Every row gives one point. To make a cloud, some directions were put in groups of two or more. Within a group, all points are equally far from the middle, so they leave a hole (a ring in 2 directions, a hollow ball in 3). The other directions are filled evenly. Then the cloud was stretched, turned, moved and blurred a little. How many holes are there, and how many directions does each take, smallest first?

Cloud (20 x 3):
-0.020 0.247 -0.075

0.086 -0.022 -0.091

-0.139 0.203 0.002

0.088 0.204 0.087

0.021 0.186 -0.059

-0.225 -0.085 0.047

-0.222 0.218 0.161

-0.018 0.142 0.091

0.069 0.029 0.194

-0.150 0.277 0.109

-0.204 0.204 0.026

-0.187 0.099 -0.101

0.078 0.022 0.040

0.147 0.035 -0.065

-0.192 -0.072 -0.111

-0.157 -0.114 -0.168

0.041 0.215 -0.168

-0.195 0.178 0.029

-0.302 0.170 0.014

-0.303 0.179 -0.039
Holes: 0

Cloud (28 x 4):
-0.120 0.097 0.085 -0.194

0.136 0.213 -0.080 -0.214

0.149 -0.047 -0.068 -0.254

0.163 0.227 -0.037 -0.186

0.181 0.002 -0.203 -0.166

-0.023 -0.125 -0.061 -0.027

0.250 -0.017 -0.024 -0.082

0.166 0.103 -0.223 -0.145

0.085 -0.039 -0.383 -0.267

0.198 -0.028 0.099 -0.203

0.105 0.195 -0.153 -0.165

-0.190 -0.103 -0.174 -0.206

-0.173 0.107 -0.134 -0.191

0.074 0.258 -0.030 -0.210

-0.039 -0.090 0.012 -0.300

-0.035 0.110 0.063 0.032

-0.116 0.115 -0.294 -0.083

-0.087 0.161 0.048 -0.127

-0.133 -0.003 -0.107 -0.033

0.276 0.125 -0.022 -0.080

0.164 -0.087 -0.011 -0.135

-0.121 0.004 0.060 -0.231

-0.126 0.157 -0.120 -0.184

0.096 -0.109 -0.026 -0.165

0.065 -0.106 0.030 -0.088

0.201 0.221 -0.014 -0.089

0.157 -0.071 0.147 -0.024

0.017 -0.075 0.076 -0.322
Holes: 1 (2)
